Rows are points. The last column is the point's height on a tilted bowl or saddle (a function of degree 2), plus a little noise. Along how many of its main directions does it bend up, bend down or stay straight?

Points:
[[ 17  12   3]
 [-20 -50 -76]
 [-64 -47 -52]
 [-82 -38  30]
 [ -1 -18 -15]
 [  3  68 -28]
 [-42   1  54]
 [ 28   0  13]
 [ 22 -24  11]
 [ 17  21  -1]
 [ -9 -20 -15]]
Directions: 1 up, 1 down, 0 straight

Points, 12 rows:
[[-10 -42 -16]
 [-87   4 -34]
 [ -3 -51 -25]
 [  6 -29  -9]
 [ 95 -28 -95]
 [-12  -1   6]
 [-43 -22  -8]
 [-46   7  -2]
 [ 28 -17 -12]
 [ -5 -13   2]
 [ -2 -18  -1]
 [ 18  30  -4]]
Directions: 0 up, 2 down, 0 straight

Points, 11 rows:
[[  1 -32  14]
 [-15  -1  14]
 [ -4  -3  12]
 [-95 -11 -60]
 [ 14  23 -23]
 [ 15  60 -90]
 [ 10  15  -9]
 [-15 -30  17]
 [  7  -8   9]
 [-51  21 -17]
 [-20  -3  15]]
Directions: 0 up, 2 down, 0 straight

Points (17 x 4):
[[ 19  11 -34   5]
 [-29  27 -88 -14]
 [ 19 -30 -37  11]
 [ 70 -32  43 -80]
 [-12  11  -4  26]
 [-47 -45  44   2]
 [-42   0   8  45]
 [ 15  20  51  32]
 [-46 -20  45  50]
 [ 22  17  -8   1]
 [ 27  65  -6 -36]
 [ 37 -10  50 -22]
 [  5  -3 -22  13]
 [ 60  42  20 -54]
 [-51 -26  -1  17]
 [-46  18   4  56]
 [-65 -28  -7  10]]
Directions: 1 up, 2 down, 0 straight

Points (16 x 4):
[[-33  66  39  62]
 [-30 -10 -37  19]
 [ -7  -7  12  -1]
 [-11  31  24  20]
 [-57  53  -4  35]
 [-15   0  -8   3]
 [-70  10 -37  39]
 [ 32  40  -8  22]
 [-19  32  17  17]
 [-28  -7 -61  40]
 [-35  47   8  25]
 [ 19  15 -80  57]
 [ 16 -21 -51  34]
 [ 50  67   5  54]
 [ 21 -16 -16   8]
 [-35 -30 -58  48]]
Directions: 2 up, 0 down, 1 straight

Points (16 x 4):
[[ 57 -30  25 -11]
 [-11  39 -14 -40]
 [ 37 -13  33  -8]
 [-67  36  28 -75]
 [ 11 -18 -45   5]
 [ -5 -15  23  11]
 [  9 -35  17  20]
 [-42  21  18 -31]
 [ 55   2 -14 -24]
 [ 82 -13 -37 -50]
 [ 10 -17 -69 -16]
 [  3 -10   8  13]
 [-47 -80 -19 -21]
 [ 50  27  11 -52]
 [-22 -13 -27   7]
 [-55  22  57 -68]]
Directions: 0 up, 3 down, 0 straight

Points:
[[  2 -35  17 -25  -9]
 [-50  21   6  15  -2]
 [ -3  55  23 -29  -8]
 [ 17  35 -16   0  14]
 [-25 -35   1 -39  14]
 [-10 -35 -21 -45  43]
 [ 27  -3 -49 -32  57]
 [  8 -27   7 -54   0]
 [ 22  38 -44  17  30]
 [-33 -26   8  -9   6]
 [-29 -32 -16   0  43]
 [ 26  31 -18  20   5]
 [ 23 -61 -29   7  32]
 [  3  64 -17 -13  23]
 [-23 -24  15  95 -83]
 [ 28  -9   6  -2 -13]
 [ 11  -1  -6   0   6]
 [ 80 -80  24 -18 -64]
 [-18 -20  31  70 -74]
 [ -4  -8  22 -25 -18]
 [-10 -21  -5   6  12]
 [ 16  41  13  40 -26]]
Directions: 1 up, 1 down, 2 straight

Points:
[[ 41 -12 -24  13  52]
 [ -4 -18  12 -42 -31]
 [  1  -9 -23 -13 -10]
 [  3  -5   2 -29 -14]
 [ 11  17 -26  -7 -13]
 [-20  17 -40  18 -12]
 [-29 -39 -29  16  -3]
 [ 31 -20   1 -24   9]
 [ 65  -8  -1 -31  20]
 [ 22  -1   5 -46 -11]
 [-23  59  34  95 -57]
 [ -8 -24 -29  59  95]
 [ 39 -10   7 -29  14]
 [ -8  19 -36   9 -15]
 [-44  -1  12  23 -11]
 [ 18  23  47  15  -3]
 [ 24  17 -31  33  32]
 [ 40 -29   0 -19  21]
 [  4   8  -5 -64 -36]
 [-48  35 -14 -26 -36]
 [ 21   6   6  31  48]]
Directions: 1 up, 2 down, 1 straight

Points:
[[ -4  54  24  20 -42]
 [ 42 -24  -5 -19  91]
 [ 31 -28 -19  15  35]
 [ 37  28 -18  35 -32]
 [ -3  24  23  12 -13]
 [ -9  46  28 -36 -39]
 [ 17  16  -6   1  18]
 [ 44  17 -41   2   3]
 [ 40  28   7  26 -20]
 [ -1  -3  54  12 -36]
 [-24 -20   5  28 -15]
 [  7 -17  -9 -40  32]
 [-47 -10   5   1 -22]
 [ 19 -67   4  13  16]
 [ -9  49 -62  28 -20]
 [-39 -15 -52  13 -10]
 [-20  95  -3 -30 -83]
 [-30  19  16   2  -6]
 [  8  -1 -11  -3  24]
 [ 18 -29 -35  -8  29]
 [ -9   8  12  18   0]
 [ -4 -28 -20  -9  11]
 [ 15  51  -1  30 -43]]
Directions: 1 up, 3 down, 0 straight
